Every row gives one point. Before rounding, the points of a table are all equally far from one centre. They may lie mostly on one side of it. Write the centre, to within rounding.

Points (7 x 2):
60; 40
6; 19
35; 4
59; 23
59; 43
10; 53
48; 9
Centre: 31; 33

Points (8 x 4):
38; 23; 37; 30
31; 29; 46; 23
26; 58; 30; 35
38; 22; 42; 9
40; 60; 20; 14
37; 26; 43; 0
38; 40; 7; 46
20; 6; 49; -4
Centre: -2; 26; 2; 9

Points (13 x 8):
27; 60; -44; -9; 3; 13; -18; -4
6; 2; -42; -51; 23; 31; -14; -17
-13; 57; -15; -27; 28; 30; -10; -7
5; 46; -18; -46; 32; 1; 16; -7
-19; 50; -52; -17; 20; 7; 7; 2
14; 33; -25; -7; -13; 15; 20; -31
-8; -37; -24; -10; 20; 29; -4; 15
13; 28; 8; 10; -8; 1; 14; -30
34; 32; -22; -18; 26; 23; 32; 13
12; 59; -10; -8; -8; 4; -15; -22
14; 40; -15; -5; -7; -5; 29; 13
42; 35; 3; -23; 40; 11; 12; -15
14; -24; -1; -1; -13; -2; 13; -1
Centre: 8; 13; -20; -5; 22; 5; -12; -1

Points (17 x 11):
-19; -5; 6; -17; -3; 13; 33; -28; 15; 2; -58
16; -1; -9; -18; 20; 29; 8; -41; 6; 24; -36
-2; 18; 15; -12; -12; 8; -13; -34; -19; -5; -27
21; 13; 6; -10; 25; 28; 10; 1; -18; 0; -25
-9; 17; -3; -7; -16; 2; 2; -38; -10; 31; -60
10; 27; 19; -1; 10; 9; -9; -37; 0; 7; -46
1; 39; 4; -9; 5; 12; 1; -38; 24; 13; -48
-17; 1; -24; -1; -3; 38; 10; -30; -18; 7; -52
-14; 9; -26; -3; 5; 45; 43; -43; -9; 18; -41
9; 23; 9; -8; 1; 21; 20; -24; -44; 37; -18
36; 23; -14; 5; 12; 12; 14; -21; -31; 28; -34
-4; 5; 19; -30; -8; 24; 16; -33; 5; 18; -29
9; 13; -18; -12; -7; 29; 47; -28; 26; 10; -40
-10; 27; -23; -18; -39; -13; 19; -23; -21; 20; -25
-3; 21; -4; -6; 10; 48; 30; -17; -7; 8; -49
15; 23; -7; -13; -1; 41; 31; -29; -13; 17; -39
6; -15; 0; -4; -22; 3; 9; -46; -24; -9; -13
Centre: -13; 13; -10; 15; 9; -2; 24; -20; -1; 14; -14

Points (15 x 12):
-9; 16; -28; -22; -16; 5; -26; 17; -19; 33; 36; 12
-3; 5; 18; -27; -8; 12; -40; 4; -7; 22; 11; -34
-38; -24; -2; -19; -54; 15; 3; 16; -34; 31; 3; -20
-37; 1; 22; -19; -28; 28; 18; -5; -12; 48; -13; 37
-19; -20; -1; -6; 10; 14; -25; -1; 11; 45; 11; -38
-43; 17; -22; 1; -19; 42; -21; -19; 1; 11; -22; 3
-55; -8; -14; -26; 2; 32; -21; -4; 8; 23; -9; -7
10; 24; 7; -9; -57; 1; 11; 18; -12; 46; 29; -18
15; 19; 17; -50; -11; -1; 6; -13; -22; 17; 8; 31
25; -2; -13; 26; 1; -2; -17; -18; -20; 30; 29; -23
-11; -24; 21; 7; -52; 39; -3; 2; -18; 41; -8; -14
2; -21; -17; 31; -54; -32; -33; 9; 17; 23; -3; -13
14; -2; 37; -19; -42; 20; -29; 6; -18; 14; -14; 4
-14; -5; -6; 0; -60; 10; -39; 15; 9; 34; 28; -17
10; 23; 33; -19; -17; 15; -14; 26; 42; 32; 16; -8
Centre: -16; -5; 5; 5; -19; -6; 13; 0; 8; 0; 9; 5

Points (23 x 18):
-4; -22; 15; 0; 24; 32; -20; 16; -10; 39; 11; 28; -49; 6; 1; -19; -16; 19
-17; -43; 31; -7; 31; 39; 11; 3; 0; 18; 15; -11; -47; 20; -10; 26; 11; 39
-32; -48; 40; -17; 37; 19; -14; -16; -15; 30; -26; 2; -18; 13; -22; -6; 23; 17
-35; -24; 18; -1; 10; 22; -16; 0; -18; 42; -2; -5; -60; 26; 8; 7; 0; 35
-34; -24; 5; -14; 49; 18; -20; 3; -27; 42; 10; -29; -33; 3; 2; 12; 23; 39
-31; -41; 19; -31; 38; 41; 3; 34; -29; 54; 4; -13; -45; 6; -12; -2; 12; 16
-30; -8; 12; -14; 31; 38; -24; -4; -19; 37; -27; -9; -23; 11; -7; 19; 21; 29
-28; -23; 17; -2; 37; 37; 24; 3; -35; 43; 12; -22; -40; 18; -1; 21; 1; 25
-30; -22; 13; 7; 50; 27; 11; -4; 0; 15; 25; 11; -44; 22; 12; 4; 4; 9
-16; -41; 26; -5; 24; 20; -9; 7; -23; 10; 1; 17; -31; 25; 13; 14; 44; 30
-41; -49; 32; -4; 19; 8; 16; 20; -40; 29; 7; 1; -23; 5; -3; 24; 13; 37
-16; -35; 48; -20; -2; 19; -19; 11; -24; 43; 8; -11; -26; 23; -13; 4; -14; 36
-10; -40; 4; -10; 45; 26; 8; 9; -26; 34; 3; 25; -29; 19; 5; 30; -9; 25
-44; -28; 3; 0; 22; 30; -9; -1; -14; 34; -13; 11; -23; 22; -11; 5; 32; 25
-6; -23; 47; -9; 30; 31; 1; -22; -19; 33; 27; 27; -22; 9; -17; 0; 1; 19
-46; -20; 30; -23; 27; 37; -13; -17; -32; 36; 17; 14; -38; 20; -14; 13; 4; 10
-12; -28; 27; -10; 42; 28; -26; -14; -44; 51; -1; -8; -48; 6; -4; 11; -3; 16
-32; -46; 10; -19; 11; 54; 10; 5; -13; 36; 37; 5; -33; 22; -7; -7; -10; 13
-27; -25; 14; -19; 27; 39; -16; 18; -25; 13; 28; 22; -20; 13; -27; 15; -6; 23
-30; -38; 14; 4; 26; -6; -5; 7; -36; 21; 5; -14; -44; 27; 11; 33; 23; 27
-18; -15; 32; -17; 39; 24; -3; -8; -46; 22; 27; 2; -20; 31; -8; -16; -3; 11
-43; -11; 17; -18; 30; 40; -13; -30; -8; 37; -4; -5; -38; 27; -4; 18; 15; 7
-30; -16; 15; -20; 29; 20; -26; -4; -18; 15; -23; -16; -8; 21; -29; 3; 18; 34
Centre: -8; -26; 8; -31; 7; 6; 6; -2; -12; 17; 4; -10; -30; -13; -1; 3; 7; -2
